Rows are points. To make a cloud, some directions were put in groups of two or more. Within a group, all points are equally far from the middle, so they leave a hole (a ring in 2 directions, a hollow ball in 3). The other directions are filled evenly. Then the cloud was stretched, turned, moved and blurred a little. How many holes are there, and how many directions does each take, smallest first?
(in the rows, 128 means zero)

Cloud (14 x 2):
[[171 137]
 [128  99]
 [ 95 129]
 [104 109]
 [106 108]
 [171 132]
 [172 148]
 [117 173]
 [118 174]
 [165 163]
 [103 111]
 [171 155]
 [108 166]
 [ 96 149]]
Holes: 1 (2)

Cloud, 20 rows:
[[ 97  84 177]
 [181 125 128]
 [114  84 159]
 [170 133 142]
 [107 158 154]
 [ 99  92  97]
 [160 151 123]
 [ 73 134 125]
 [165 113 135]
 [106  79 154]
 [160 118 108]
 [156 168 176]
 [136 111 101]
 [ 99 115 141]
 [162 132 176]
 [114 131 150]
 [141 171 158]
 [125 150 123]
 [137 138 201]
 [116 142 105]]
Holes: 0

Cloud:
[[182 141  90  77 123 141]
 [129 184  82 150  88 150]
 [ 91 121 159  88 136 103]
 [ 94 112 105  95 168 160]
 [128  96  95  88 132 157]
 [130 158 149 112 119 159]
 [133 111  65 154 110 112]
 [103 140 114 131  88 158]
 [146 148  58 136 103  93]
 [107 100 138 131 160 121]
 [117 133 174  42 143 119]
 [153 132 118 101 114  96]
 [150 142 118  25 113 146]
 [119 127 117 134 155 128]
 [100 135 155 111 122 119]
 [155 144  99 107 122 139]
 [103 118 112  82 143  83]
 [140 154  84 121 120 192]
 [134  93  97 120 170 144]
 [159 129  74 148  99 117]
 [156  99 108 126 158 123]
 [135 144 143 100  79 157]
 [106 158 136 101 146 129]
 [113 128 144 170  91 158]
 [158 114 134 117  94 102]
 [105 162 120 108 173 148]
 [108  72  91  90 162 111]
 [167 164 149 107 127 172]
 [159 106  60 121 101 109]
 [160 118 182 128 168 148]
 [ 99 111 120 147 161  94]
 [102 172 173 108 163 175]
 [142 102 117  90 131 172]
 [185 112 128 102 146 147]
 [165 145 123 113 153 159]
 [129 148 114 110 117 101]
 [124 115 111 104 143 181]
 [126 124 128 167 168 118]
 [124 114 140  89 122 172]
 [ 99 171 129 122 116 134]
 [136  79 127 104 163 105]
 [144 164 119 100 145 138]
 [121 180 188 136 158 197]
 [159 140 100 106 170 139]
 [112 157  80  78  91 170]
 [102 120 170 173 148 160]
 [125 136  88  60  80 125]
 [130 102  89 132  80 130]
 [127 160 168  66 111 151]
 [104  95 126 105 142 156]
 [128 123 145 157  87 174]
 [ 92 140 120 101 149 142]]
Holes: 0

Cloud, 72 rows:
[[117 150 103 101 148 154  95  88]
 [ 93 177 138 111 116 144  97 114]
 [151 135 147 191 159 128 151 109]
 [117 119  69 105 160 140  94 124]
 [120 166 119 148 172 108  99  83]
 [108 154 157  97 104 129 138 167]
 [ 63  95 140 146 134  94 156 160]
 [129  89 132 120 149 173 136 175]
 [129  71  98 151 134 139 125 140]
 [ 95  79 116  69 116 119 138 150]
 [170 113 135  97 155 136 128 175]
 [115 120 110  97 170 135 158 135]
 [150 128 103 114 150 124  91  72]
 [130 125 183 130  82 126 131 125]
 [163 133 151  99 114 141 117 176]
 [ 49  80 113  67 138 123 133 180]
 [134 140 170 129  74 157 130 122]
 [ 81 166 123  88  86 142 144 121]
 [147  97 107 121  95 109 149  99]
 [ 98 142 122 106  66 149 167 120]
 [162 128 134 122 141 127 172 134]
 [163 124 122 193 146 120 146  78]
 [124  84 131 169 147  95 159 157]
 [128  77 101 153 136 136 145 188]
 [110  96 122  97  85 146 189 140]
 [115 112  77 145 133  87 109 115]
 [138 141 141 169  82 106 147 105]
 [177  94 132 131  92 130 120 130]
 [ 26 120 116 104 152 119 117 168]
 [ 99 134 145  53 110 163 119 154]
 [136 138 137  99 159  99 139 112]
 [102 124 131 109 174 151  69 133]
 [142 110 123 141 123 174 107 145]
 [ 44 116 156  99  97 103 169 130]
 [145 110 110  82 113 136 137 184]
 [128 102 155  70 144 133 102 152]
 [ 44 121 140  58 124 128 145 133]
 [136  97 137  71 165 132 119 127]
 [127 165 162 101 142 108 131 113]
 [120 127 142 131 162 130 131 185]
 [ 58 110 156  89 100 105 141 158]
 [149 117 183 164 139 110 174 119]
 [ 94 106 113 109  63 140 157 108]
 [130 119 164  78 116 174 134 171]
 [175 127  98 114 106 153 129 121]
 [ 88  96 160 105 110 133 174 115]
 [105 176 140 129 137 114  89  96]
 [141  99 135 118 187 104 142 100]
 [ 98  85  68 139 165  95 129 123]
 [ 82 159 131  85  77 155 138 135]
 [174 103 111 113  92 139 158 141]
 [161 126 131 156 179 123 141 156]
 [ 60  89 121 120 153 113 115 166]
 [168 121 123 195 134 102 128  94]
 [ 88  87 102  71 160 122 140 145]
 [116 154 147 142 183 131  91 138]
 [197 106 113 161 146 157 103 138]
 [ 63 116  71 129 141 104 134  85]
 [ 62 136 131  92  93 125  96 123]
 [101 120 136 150 158 130 123  67]
 [103 158 118 105 107 104 104 144]
 [ 99 174 147 121 127 113  95  85]
 [ 62 104 132 156 120 132 156 133]
 [111 170 144 112  91 157 125 115]
 [ 71 139 138 147 170 103 115 105]
 [162 184 160 145 134 141  90 108]
 [116 147 135  92 142 102 144 104]
 [187 110 121 108 106 143 145 151]
 [115 144 120  82 134 118 151 116]
 [ 92 155 120 138 179 122 131 117]
 [110 126 145  87 173 165 135 133]
 [110 152 122 149 183 112 115 132]]
Holes: 3 (2, 2, 3)
